Each row is a point. Each copy is the shape, with its points in the same order, turned, moved and blurred by noise. Say if it was mirrored as well.
In the rows, zero is written as 128.

Shape, 8 rows:
[[154 152  66]
 [186 135 167]
 [112 141  52]
 [ 96 138 176]
 [208 122 171]
 [129 139  88]
 [121 122 144]
 [ 95  86  88]]
Copy 1, 8 rows:
[[176  74 136]
 [161 187 134]
 [128  50 135]
 [ 76 151 162]
 [168 196 123]
 [134  82 129]
 [110 136 127]
 [ 91  90 104]]
Copy 1 is: mirrored
Copy 2, 8 rows:
[[160 206 111]
 [220 133 161]
 [116 196  97]
 [134 103 178]
 [242 126 150]
 [142 174 116]
 [151 121 144]
 [116 131  81]]
Copy 2 is: only turned
Copy 3 (8 x 3):
[[155 127  77]
 [147 199 151]
 [139  92  67]
 [128 121 190]
 [140 226 152]
 [137 124 101]
 [114 139 154]
 [ 76 106 101]]
Copy 3 is: mirrored
Copy 4 (8 x 3):
[[ 97 196 103]
 [136 180 207]
 [ 84 155  78]
 [163 111 181]
 [135 192 233]
 [104 151 112]
 [121 132 163]
 [ 60 126 121]]
Copy 4 is: mirrored

Shape, 10 rows:
[[ 96  77 148 133 160  97]
 [163 118  96  52  64 142]
 [162 127  78 183 161 115]
 [ 96  96  85 114  73  85]
 [125 192  76 128 154 210]
 [180  82 152 139 105 109]
 [187 128 135  54 132  96]
 [111 182 118 121  84 166]
 [167  80 152 158 142  95]
 [199 195 150  58 120 125]]
Copy 1, 10 rows:
[[139  86 146 164 158 105]
 [113 113 116  32  82 139]
 [153 169  78 174 109 114]
 [ 89 114 147 109  84  69]
 [ 76 191  54 111 160 176]
 [177 115 154 125  85 145]
 [189 118 121  49 136 121]
 [ 70 185 137  87 137 153]
 [193 122 147 162 108 131]
 [174 178 123  20 155 153]]
Copy 1 is: only turned
Copy 2 (10 x 6):
[[ 62 112 139 159 144 128]
 [153  73 111 105  43 104]
 [141  97  60 151 174 166]
 [ 98  89  95 186  56 133]
 [153 124  85  59 116 222]
 [149  73 145 163 143  98]
 [135 117  98  96 105  59]
 [168 139 125 123  69 189]
 [123  89 130 169 172 104]
 [196 160 107  75  99  81]]
Copy 2 is: only turned
Copy 3 (10 x 6):
[[126  82  72 149 147 121]
 [130  87 175  76  43 117]
 [ 99 145 158 121 184  93]
 [ 79  79 121 140  71  73]
 [ 50 143 182  83 137 196]
 [185 115 139 136 118  99]
 [166 124 113  54  84 116]
 [ 71 149 159 125  73 163]
 [176 128 118 148 154 108]
 [156 178 134  44  56 158]]
Copy 3 is: mirrored
Copy 4, 10 rows:
[[ 93  93 152 172 127  98]
 [150 133 127  31  92 145]
 [150 145  63 173 139 116]
 [173  82 151 100 151 141]
 [ 93 231  89 127 152 179]
 [156 120 126 137  56 101]
 [116 140 114  59  93  63]
 [145 209 156 103 135 158]
 [137 110 115 163  79  82]
 [128 217 116  53  96  67]]
Copy 4 is: mirrored

Shape (13 x 9):
[[121 109 126  81 133  95 113 109 132]
 [ 41 116 139  95 152  62 129 152 173]
 [ 74 143 112  80  21 181  87 118 110]
 [131 140 170  84 193  99 163 197 164]
 [116 167 133 170 163  88 102 144  46]
 [ 62  44 134 179 132 116 140 152 151]
 [185 142 156 104 155  78 143 173 193]
 [108 129 205  95 166 155 112 128 182]
 [111  90 184 147 102  76  92 116 126]
 [141  87  92 124  75 174 148 120  91]
 [149 195 110 122 199 150  61 165 113]
 [131 106 184  98  57 176  53 122 126]
 [ 85 133 128 162 130 100 140 109 143]]
Copy 1, 13 rows:
[[123 107 145  82 109  96 128 147 137]
 [ 50 101 141 131 114  85 106 201 171]
 [ 90 191 164  84  51 203 106 130 100]
 [114 131 128 147 178  60 171 224 125]
 [140 169  80 161 123  62  81  97 124]
 [ 90  54 160 188 140 153  91 146 133]
 [165 122 150 154 128  63 191 213 151]
 [123 153 208 114 177 102 112 199 137]
 [134  90 187 144  85  83  82 142 113]
 [133 120 137 121 112 195 157  95  90]
 [182 205  81 110 164 104 102 171 167]
 [164 160 201  94  83 169  79 162  80]
 [100 122 153 160 119 109 118 119 168]]
Copy 1 is: only turned
Copy 2 (13 x 9):
[[122 145 144  78 190 113 112  96 147]
 [ 47 191 189  91 174 127 121 130 188]
 [ 77 137 103  62  83 139  60  62  78]
 [148 216 192  93 208 179 157 160 145]
 [142 205 129 173 191  61  56 118 102]
 [ 27 119 169 177 182 139 144 131 134]
 [185 170 164 122 160 168 155 153 177]
 [115 126 192  61 166 129 122 197 118]
 [112 108 174 146 155 105  87 104 157]
 [106 117  93 131 153 153 143  61  61]
 [170 213  86  95 193 126  62 187 104]
 [119  79 137  78 123 160  49 121  85]
 [ 84 163 153 132 142  89 141 124 127]]
Copy 2 is: mirrored

Shape, 15 rows:
[[ 91 142  67 159 176 130 170 114  89  78 154 110]
 [143 115 131 168 135 111 135 162 110 219 176 114]
 [146 157 147 111 129  81 132 110 158 109 102 160]
 [ 81  92 147  75 149 180 102 133 191  82 112 162]
 [194 183  88 164 147 101 112 170 118 151 186 113]
 [200 140  60 120 133  95 155 112 107 125 112  96]
 [140 153 116 162 176 143 185 168 166 113  85  49]
 [137 200 138  96 160 137 149 226  94  98 144 132]
 [ 83 112 153 107  56 150 118 151 131 115 127 146]
 [153  98  98 209 140 136  96 104 183 106 140  67]
 [132 116 138 105 144 121 238 126 138  70 153 144]
 [146 148  94 164  98 173 119 111  67 155 120 180]
 [131 181 128  95 129 136 152 141 149 136 132 106]
 [187 126  55 173  87  71 109 112  94 156  97 161]
 [159 152 154  86 160 148  42 117  83  59 119  99]]
Copy 1:
[[116  92 103 158 154 185 219 129  72  85 113  89]
 [106 143 142 163 181 113 167 185 121 191 160 148]
 [148 144 182 106 130 150 141  85 118 108 113 152]
 [127 109  75  53 123 142 112  96 169  77 144 112]
 [171 156 170 166 193 188 167 195  92 147 129 135]
 [180 103 181 135 174 177 187 116  99 170  82  88]
 [160 168 121 156 162  97 164 136 104 104  87  33]
 [187 184 127  80 124 150 199 198  75  85 132 128]
 [103 115 132  88  64 144 150 158 176 128 137 129]
 [138  87 125 207 171 154  90 137 147 128 106  69]
 [175 102 134 123 130 120 249  96 150  68 135 120]
 [122 138 105 146  96 212 174 128 108 202 129 144]
 [138 169 166 101 145 152 172 133 127 114 141  91]
 [129 108 171 161 142 199 162 124 117 212  47 165]
 [189  90 138  78 102 183  92 138  46 112 156  99]]
Copy 1 is: mirrored
Copy 2 (15 x 12):
[[100 156 130 196 185 160 156 159 120 123 132 147]
 [174 120 142  89 114 145  87 189 132 208 147 151]
 [157 154 146  99 131  82 139  81 164  83 140 124]
 [ 61 102 154  80 208 113  91  77 210  88 106 144]
 [207 176 109 111 143 158 115 176 158 149 195 147]
 [204 128  74 149 152 141 162 116 120 127 146 112]
 [177 122 142 159 207 134 163 189 196 139 111  74]
 [162 164 145  62 204 148 183 199 169  98 139 178]
 [ 91  72 133  68 114 146 118 147 164  72 124 157]
 [143 114 118 181 161 139  48 141 175 132 173  81]
 [127  72 178 140 200 108 211 106 129 117 155 144]
 [162 136 136 117 105 218 109 123 115  94 105 182]
 [136 141 140  79 156 145 170 145 184 122 132 112]
 [215 132  69 157  71 138 102 124 123 109 131 169]
 [131 172 104  59 213 151  82 138 114  42 133  95]]
Copy 2 is: only turned

Shape, 17 rows:
[[ 65 137 107 212 173  79 166 183 114  82 102 126]
 [ 97 122 154 150  85 178 111 178  69 105 193 130]
 [ 81  90 121  81 140 114 156  91 141 149  97  67]
 [ 93 150 146 223 118 106  96  58 163  94 138 192]
 [151  86 159 129 147 132 185  95 157 187 128  66]
 [104 160 222 116  60 181 177 160 159 159  93 185]
 [119 199 128 166  84 113 128 167  57 127 141  67]
 [138 197 184 126 149 149 110 122 194 166 166 169]
 [ 76 180 143 193 146 104 145 153  86  60 167 142]
 [ 72 189 107 175  94  99 149 138 100 186 165 134]
 [104  70 161 120 104  57  99 125  84 186 102 102]
 [157  77 105 101 156 159 182  94 126 105 117 101]
 [105  81 112 136  84  65 154 159 155 120  82 159]
 [119  75 135  97 185 166 181 176  92 178  69 107]
 [121  80 120 135  66 164  78 121  84 124  94 162]
 [113 126 131 134 177 112 174 139  60 122 115 191]
 [153  76 189  94 168 182  97  70 144 123 135  84]]
Copy 1:
[[129 130  81 232 158  73 137 114  73  73 107 166]
 [106 176 153 207 126 158  68 148  78 122 171  77]
 [ 76  66  74  98 136 155 158  88  99 116 119 112]
 [123 206 145 164 129  86 102   7 148  88 120 170]
 [ 82  54 136 138 136 128 186  89 157 167 130  83]
 [ 37 138 194 177  27 151 109 150 139 129  61 119]
 [160 172  88 183 100 110 137 142  53 189 148 103]
 [102 204 198 106 138 115 148 130 168 127  75 113]
 [138 201 126 214 126  88 144 106  62  77 133 123]
 [ 70 192 110 168 128  90 146 122  86 178 151 162]
 [ 98  54 107  87 103  72  98 109  76 150 168 123]
 [138  61 129 144 129 193 187 100 133  93 148 101]
 [ 92  87  81 150  84  99 102 134 151  71 136 172]
 [ 97  18 155 157 146 160 162 166  73 130  98 136]
 [124 110 132 138  95 176  46 110 109 130 161 160]
 [134 113 176 169 114 120 171 126  63  74 144 167]
 [134  82 174  90 147 183 125  58 129 124 113  46]]
Copy 1 is: only turned
Copy 2 (17 x 12):
[[146 201  79 199 161 117 150 138 184  94  86 149]
 [104  96 120 205 121 121  83 184 130 137 187 115]
 [106 146 132  62  90  95 174 103 150 116 122 103]
 [ 87 142 190 166 190 138  85  91 219  83 144 201]
 [ 81 107 159  96 144 102 206  97 137 176 108 101]
 [ 68 100 223 131 131 125 110 226 102 123  64 159]
 [125 133 112 195 168  98  80 117  83  93 124  67]
 [100 133 202  90 218 132  79 163 143 177 125 153]
 [123 200 124 213 178 138 104 150 150  94 158 135]
 [ 71 164 119 167 174  49  75 113 107 122 116 145]
 [162 119 169 141  69  48 126  74 141 145 111 125]
 [108 107 111  93 121 165 210 112 129 130 154 137]
 [154 113 139 131 120  65 165 143 158  75  94 196]
 [127 128  89 111  71 140 181 147 108 192  68 130]
 [124  52 134 149  75 134  87 118 143 100 139 173]
 [134 183 123 170 115 152 142 126 103 149 126 201]
 [117  86 181  78 112 182 155 109 176 180 169  89]]
Copy 2 is: mirrored

Shape (17 x 12):
[[ 89 197 172 169 123 166  92 152 164 177 158 110]
 [130 181 186 112 184 102 171  70 157  64 121 109]
 [ 67 131 115 111 152 144  74 157 190 171 173 105]
 [101 134 165 140 138 102 152 121 159 164  65 102]
 [161 103  93 137 128  64 134 153 173 137  54  77]
 [ 80 160  70 134  77 171 142  71 187  71  64  84]
 [127  89 187 159  69 105 150 143 109  74  74 134]
 [170 112 141 122 142  76 123 141  97 146 108  64]
 [178  95 170  68  88 155 184  89  75 178 109  60]
 [109 157 106 162 122 142 175  83 104 137 132  95]
 [183 180 155  78 161 151 177 131 151 129 144 162]
 [ 76  92  82 108 148 145  75 144  84 155 119 135]
 [ 76 166  88 159 143  53 114 191 195  75 140 111]
 [108  89  99 148 142 174  80 154  80  95 129 161]
 [173 121 154 125  73 131 103  62 154  90 168 140]
 [165 203 163  87  73 164 131 117  95 173 120 124]
 [124 160  74 101  65 126 129 104 142 176 110 121]]
Copy 1:
[[114 208 104 220  95 144 115 112  77 134 100 103]
 [ 85 207 132  94 202  92 175 119 142 124 106 114]
 [118 179 125 182 119 146  55 118  57 184  59 167]
 [178 176 161 138 145  97 115 117  87 151 141 126]
 [197 147 130  63 102  71  68 145 100 174 137 139]
 [127 155 157  59 138 172  95 105  78 182  97  24]
 [128  89 183 114  86  67 162 129 131 125 138  99]
 [190 171 133 115 103  61 122 197 118 142  90 154]
 [209 167 197 148 145 141 139 230 177 148 103 113]
 [157 141 105 143 166 129 127 146 121 153  84  60]
 [101 185 106 125 162 170 137 165 157 114 134 165]
 [156  95 138 155 125 146  94 161  46 136  25 155]
 [ 87 147  61 100 102  70  96  96  59 208 114 136]
 [105  69 125 134 103 133 104 155  75  82  46 129]
 [117 156 148 113  83 147 143 106 199 135  37 102]
 [166 189 131 163 102 202 185 185 133 137 115 115]
 [188 147 117 123  99 190 121 136 117 195  88 110]]
Copy 1 is: mirrored
Copy 2:
[[ 31 149 102 128  88 136  98 151 135 151  80 158]
 [157 219 164  98 133 175 159 153 198 125  79  96]
 [ 58 103 104 161 114 173  60 112 165 145 132 115]
 [115 154 147 137 118 130 166 118 196 165 138 171]
 [158 132 148 200 134  90 156 154 196 146 192 134]
 [166 185  70 249 105 179 179 117 165 171  82 126]
 [203 133 164 150  93  95 166 118 145 101  87 195]
 [160 166 138 117 124  76 119 132 154 130 188 130]
 [194 165  61  61  46  97 163  89 167 145 177 136]
 [122 179  96 133 120 133 186 107 105 158 117 107]
 [143 126  85  61 124 149 158 195 193 123  93  95]
 [143  95  87 144 170 127  75  71 122 173 133 141]
 [ 89 136 167 223 181 165 120 171 144  80 127 130]
 [178  83 114 145 150 120  80 112  86 164  80 133]
 [161 150 103 144  67  88 127 113 174  94  49  71]
 [125 170  20  80  94  88 142 150 167 127  95 156]
 [114 136  30 171 127 102 163 108 174 130 129 121]]
Copy 2 is: mirrored
Copy 3 (17 x 12):
[[ 58 142 126 157 156 165 103  67 124 149 135  24]
 [172 162 204 100 105 177 145  77 149  58 153  94]
 [ 73 120 123 152 236 126 147  95 150 137 119  75]
 [141 136 122 180  96 130 146 111 141  75  96  64]
 [191 123  81 189 134 146 124 173 179  79 101 120]
 [110  90 118  71 122 226 131 124 158  76  32 122]
 [ 96 144 134 130  42 134 118 210 143  86 140 104]
 [180 140 103 163 140 102  97 150 108  85 162 118]
 [174 101 131 126  76  55  77  98  60 111 113 130]
 [105  92 127 135 113 184 120  87  75  81 130 119]
 [173 161 198 151 112 157 150  69 114 172 139 121]
 [ 80 139 117 149 186 112 171 167  72 113  98 121]
 [118 149  82 138 181 215 183 147 203 107 173  93]
 [ 53 154 153 137 166 158 140 207  76 128 121 133]
 [ 78 152 169 111 114 144  66  98 169 122 139 177]
 [127 174 107 125  87 124  98  60  79 172  98 111]
 [116 120  74 145 122 146 140  83 125 131  68 165]]
Copy 3 is: only turned
Copy 4, 17 rows:
[[112 150 162 192 143 142  83 135 197 119 199  74]
 [182 109 127 119 138  26 170 129 173 120 172 152]
 [120  78 128 158 183 190  61 130 210 137 151 112]
 [ 96  94 168 159 130  79 119 155 156 111 139 162]
 [ 80 104 111 171 162 103 126 188 119  99  66 194]
 [ 74 160 134 108 175 112 183  69 203  37 126 164]
 [100 107 106 145  87  73 106 105  60  50 143 142]
 [131 125 122 164 141  81  82 155 120 159  78 135]
 [116 138 156 152  33  85 114  82 143 174  49 146]
 [ 94 144 169 139 158  93 137  82 137 154 147 144]
 [161 128 124 118  87 118 182 170 152 172 157 119]
 [119 108 158  80 165 182  47 113 124 132  90 118]
 [ 86  97  54 143 235 125 105 172 137 106 195 156]
 [136 114 131  73 160 161  87 106  90 107 115  74]
 [201 171 105 161 109 132 130  68 128  92 136 154]
 [130 208 154 137  61 116 109 134 168 155 129 119]
 [ 95 178 139 131 132 171 116 118 160 138 113 189]]
Copy 4 is: only turned

Shape, 16 rows:
[[ 80 122 176 113 119  76 135  82 117  90 144 138]
 [ 68 206 103  97 138  93 100  70 120 206 112  79]
 [126  89 126  78 181 178 103 108 180 141 123 100]
 [101 130 103 117 145 133 131 155 205 115 160 154]
 [145 105 175  89 172  73 128  87 101 104 116 108]
 [146  88 111  80 112 118  85 124 240 162 138 172]
 [116 105 177 162 143  46 110 114  63 136 136 113]
 [171 107 127 130 159 148 118 110 237 117 162 169]
 [155 100 109 100 113 102 163 124 223  97 106 170]
 [ 86  92 191 155 104  86 131 100  87 144 106  81]
 [161 143 190  87 148 136 137 150 186 110  97 189]
 [104  87 153 138 108  71 172  80  52 170 123 179]
 [167 197 105  93 124 160  83  80 126 106  60 121]
 [104 139 126  89 126 129  81 120 166  87 122 177]
 [153 112 167  97  86 101 150 104  89 152 165 112]
 [134 226  74  52 154 139  70 139  98  97  48  98]]
Copy 1 (16 x 12):
[[142 166 146 172 159 114 129 107 146 147  52 152]
 [  7 145 144 116 102 155 120 102  77 165  82 146]
 [128  83 129 129 164 214 160 118 142 168 153 112]
 [115 124 126 172 195 156 137 149 114  98 161 132]
 [151 116 142 141 155 110 180 118 136 199  52 123]
 [114  57 173 123 186 180 152 146 133  53 141 166]
 [130 148 170 151 105  47 151 143 157 196  73 152]
 [154  81 134 160 202 163 176 112 119  96 182 171]
 [149  87 126 179 186 155 186 141 111  56 102 126]
 [130 155 173 170  63 112 139 131 161 176  67 135]
 [172  83 127 189 188 174 157 189  92 139  99 177]
 [112 169 113 140  88  80 184 168 190 132  47 182]
 [121  51  59 132 118 160 100 106  52 155  77 144]
 [124  94 111 158 197 152  90 129 133 114  97 157]
 [169 159 155  88 112 119 165 157 125 141  70 153]
 [ 76  55  55 119 156 152  68 143  38 182  70  81]]
Copy 1 is: mirrored
Copy 2, 16 rows:
[[122 124 170 157 163 136 125  55 104 106 115 113]
 [114 100  48 129 130  81 157  80 144 177 151  35]
 [135  98  82  81 138 199  73  97 191 135 149 120]
 [ 81 162 122 109 132 169 112 122 164 155  85 149]
 [155  86 158 123 173 115 106 102 117  88 176 118]
 [153 164 152 110 149 156  80  99 229 219  99 150]
 [171  94 153 140 133  94 111  91  46 116 132 112]
 [143 170 105 122 166 169  78 123 193 153 103 192]
 [133 171 167 123 153 139 108 134 221 115  75 155]
 [174  69 144 164 121 131 109  78  71 104  95  71]
 [136 204 152 144 130 165  48 132 167 110 149 114]
 [164  98 173 174  67  67 111  34 111  92 122 125]
 [187 197  77  92 150 155 172 110 163 105 170  62]
 [124 194 145  88 161 163 121  76 148 147 119 111]
 [159  92 172 178 106 149 144  89 128 135 159 127]
 [127 184  89  37 144 136 178 140 136 123 204  15]]
Copy 2 is: mirrored
